Rows are points. Each copy is the shape, with its points in the same order, stretched, turned, moved and blurred by noise. Say if it was mirrored as well.

Shape (5 x 2)
[[-13  25]
 [ 37   0]
 [-25  20]
 [-57 -14]
 [ 71 -25]]
Copy 1 (5 x 2)
[[-16  28]
 [  8  47]
 [-15  20]
 [ -3 -36]
 [ 57  58]]
Copy 1 is: only turned
Copy 2 (5 x 2)
[[-23  -5]
 [  6  36]
 [-16 -16]
 [ 16 -47]
 [ 31  74]]
Copy 2 is: only turned

Shape (5 x 2)
[[ 25 -15]
 [-29  23]
 [ 61 -43]
 [-60  42]
 [ -4 -37]]
Copy 1 (5 x 2)
[[ 20  20]
 [-30   2]
 [ 68  31]
 [-61  -2]
 [ 18  -3]]
Copy 1 is: only turned
Copy 2 (5 x 2)
[[ 25 -20]
 [-24   9]
 [ 46 -35]
 [-47  23]
 [ 38  18]]
Copy 2 is: mirrored

Shape (8 x 3)
[[-31 -26 -25]
 [ 54  14 -19]
 [ 22 -20 -21]
 [-45  55  39]
 [  4 -11 -20]
 [  2 -34   1]
 [ 40  21  54]
 [ -7  20 -10]]
Copy 1 (8 x 3)
[[-42 -20 -36]
 [ 16  69 -24]
 [ 10  12 -39]
 [-66   6  77]
 [-15   9 -32]
 [ 11 -17 -22]
 [ 37  30  49]
 [-36  26  -1]]
Copy 1 is: only turned
Copy 2 (8 x 3)
[[  8  45   3]
 [ 26 -23 -74]
 [ -3  21 -48]
 [ 35 -59  79]
 [ 11  22 -29]
 [-28  27 -12]
 [-23 -88  -9]
 [ 36 -11   0]]
Copy 2 is: only turned
Copy 3 (8 x 3)
[[-19 -26 -43]
 [ 52  21  -9]
 [ 38 -15 -31]
 [-68  -8  48]
 [  7 -11 -22]
 [ 34 -41 -31]
 [ 50 -26  44]
 [-15   3  -7]]
Copy 3 is: only turned
Copy 4 (8 x 3)
[[ 14 -55  13]
 [ 29  23 -17]
 [ 23 -23 -23]
 [-39  57  81]
 [ 18 -22  -1]
 [ -3 -26 -30]
 [-36  78 -25]
 [  8   7  35]]
Copy 4 is: mirrored

Shape (7 x 4)
[[  2  50 -42 -35]
 [ 12 -47  13  -5]
 [ -3  12 -26 -32]
 [ 17 -14  41  17]
 [  8 -38  28  30]
 [-49  29  16 -20]
 [  0 -20 -16  21]]
Copy 1 (7 x 4)
[[-33  72 -13  71]
 [ 27  22 -13 -17]
 [-14  61  -7  33]
 [ -2 -17 -36 -21]
 [ 13 -21 -10 -26]
 [-70  24  -5 -39]
 [  8   6  11  19]]
Copy 1 is: mirrored
Copy 2 (7 x 4)
[[ 38 -35   2 -95]
 [-49   6  28  24]
 [  3 -28  31 -56]
 [-32  49  -8  34]
 [-26  27   5  63]
 [ 13  20  73 -24]
 [  7 -26   4  26]]
Copy 2 is: mirrored
Copy 3 (7 x 4)
[[ 81  67 -24  23]
 [-10 -65  -1 -38]
 [ 56  21  -4   5]
 [-29 -40  -7 -41]
 [-34 -63  -9 -20]
 [ 40  48  61  19]
 [  8 -31 -26  18]]
Copy 3 is: mirrored
Copy 4 (7 x 4)
[[-43   4 -37 -27]
 [ 66  22  -8  15]
 [ -4  27 -34  -5]
 [ 35 -22  30   1]
 [ 46 -31  17  12]
 [-55  29  32   0]
 [ 27 -25 -25  16]]
Copy 4 is: mirrored
